Each row of a before or after table is a point. The points were changed in one or more steps. Then noise was added and the rows were shuffled. The steps act on columns, c1 being the first. Name the steps. A step turns or swaps two columns, mirrors them in a line or flattens them onto one, adds a multiple of one to another, or multiplies or shifts one. Angles are multiples of 10 degrees, from the lower column toward the higher: turns from -170 to 170, lines from 10 to 170 but not 90. Use the fewest steps. Two steps may share a column if one is a turn and the other turns, adds or multiplies; they go together, in the order done. Otherwise the lowest column goes first.
In the rows, zero is written as 128.

Before (11 x 2):
[[164 154]
 [161 164]
 [183 120]
 [146 165]
 [114 133]
 [140  57]
 [101 133]
 [ 99 125]
 [150 155]
 [110 162]
 [154 141]]
After (11 x 2):
[[ 99 185]
 [160 225]
 [146 224]
 [113 221]
 [113 192]
 [153 199]
 [142 115]
 [152 214]
 [180 184]
 [170 215]
 [100 195]]
Steps: shift c2 by 60

Before (8 x 4):
[[135 114 128 112]
 [143 123 125 131]
 [128 108 131 124]
 [115 176 153 154]
 [113 159 139 131]
 [136 128 138 114]
 [124 109 123 122]
 [130 117 148 126]]
After (8 x 4):
[[125  80 126 122]
 [128  79 129 125]
 [136 128 133 114]
 [136  93 128 111]
 [144 116 127 131]
 [113 205 133 131]
 [115 247 138 154]
 [130 101 136 125]]
Steps: multiply c2 by 2.5; multiply c3 by 0.4

Before (13 x 8):
[[108  93  91 149 173  58 109 158]
 [121 174 166 137 158 149 106 117]
 [ 94 137 113 152 140 116  93 101]
 [111  94 169 147 155  65 173  85]
 [128  89 147 135 101 131 100  90]
 [165 166 160 129  97  80 116 131]
 [102 110 103 101 179 144 105 169]
 [ 84  87 113  61 111 107 113 114]
 [125 127 106 100 137 109 133 114]
 [127  94 108  63 102 126  98 106]
 [151 138 122  77 155  94  92 133]
 [126 109 100  89 140  68 155  96]
 [155 144 155  94 153  94 114 161]]
After (13 x 8):
[[138  93 107 145 141 107  94 148]
 [137 151 122  70 154 114  91 122]
 [ 92 126 101  68 101 150  96 141]
 [ 94 108 104 123 174  54 109  89]
 [ 85  84 109  58 111 132 115 135]
 [163 164 160 113  97  85 116 137]
 [107 126  90  71 140  86 153 149]
 [ 91 109 151 123 156  61 173 185]
 [ 89 129 132 135 103 128 101 170]
 [177 120 160 147 156 144 104 150]
 [110 103 119 109 178 153 106  82]
 [144 157 164  82 151 109 113 105]
 [127 125 102  98 138 118 134 135]]
Steps: swap c1 and c2; mirror c3 and c8 in the line at 10 degrees; turn c4 and c6 by -20 degrees

Before (13 x 9):
[[175 143 149 128 130 106 127  78 118]
 [164 125 125 118 133 152 126 139 158]
 [ 87  67 130 181 159 140  97 128 142]
 [155 123  97 144 123  99 136  96 109]
 [140 161 176 139  96 149 153 129 125]
 [155 140  98 157 138 195 112 119 104]
 [176 178  48 141 164 125 122  72 105]
 [108 103 135 140 167 181 146 112 149]
 [ 98 120  86 112 155 165 125 157  91]
 [128 106 142 126 125 131  93  67 162]
 [119 124 124 149  93 167 167 129  92]
 [124 153 115 110  95 183 133  99  97]
 [116 139 148 118  98 109 131 162 170]]
After (13 x 9):
[[163 137 106 119 132 135 124 139  98]
 [155 112  53 157 138 121  98 119 149]
 [115 125 152 118 100 145 134 163  85]
 [123  98  72 109  95 137 137  98 154]
 [156 129 145 144 123  77 143  95 147]
 [129 156 131 126 125 145  59  67  97]
 [176 111 157 130 130 145 127  77 136]
 [ 88 191 118 182 158 135  67 128 125]
 [141  95 125 139  96 196 179 128 125]
 [ 98 129  78 111 155  92 122 157 167]
 [175  75 105 140 165  29 115  71 143]
 [119 125  90 150  92 140 206 129 164]
 [110 157  80 139 166 158 165 112 110]]
Steps: turn c2 and c9 by -170 degrees; turn c3 and c6 by 70 degrees; multiply c6 by 1.3; multiply c7 by 2
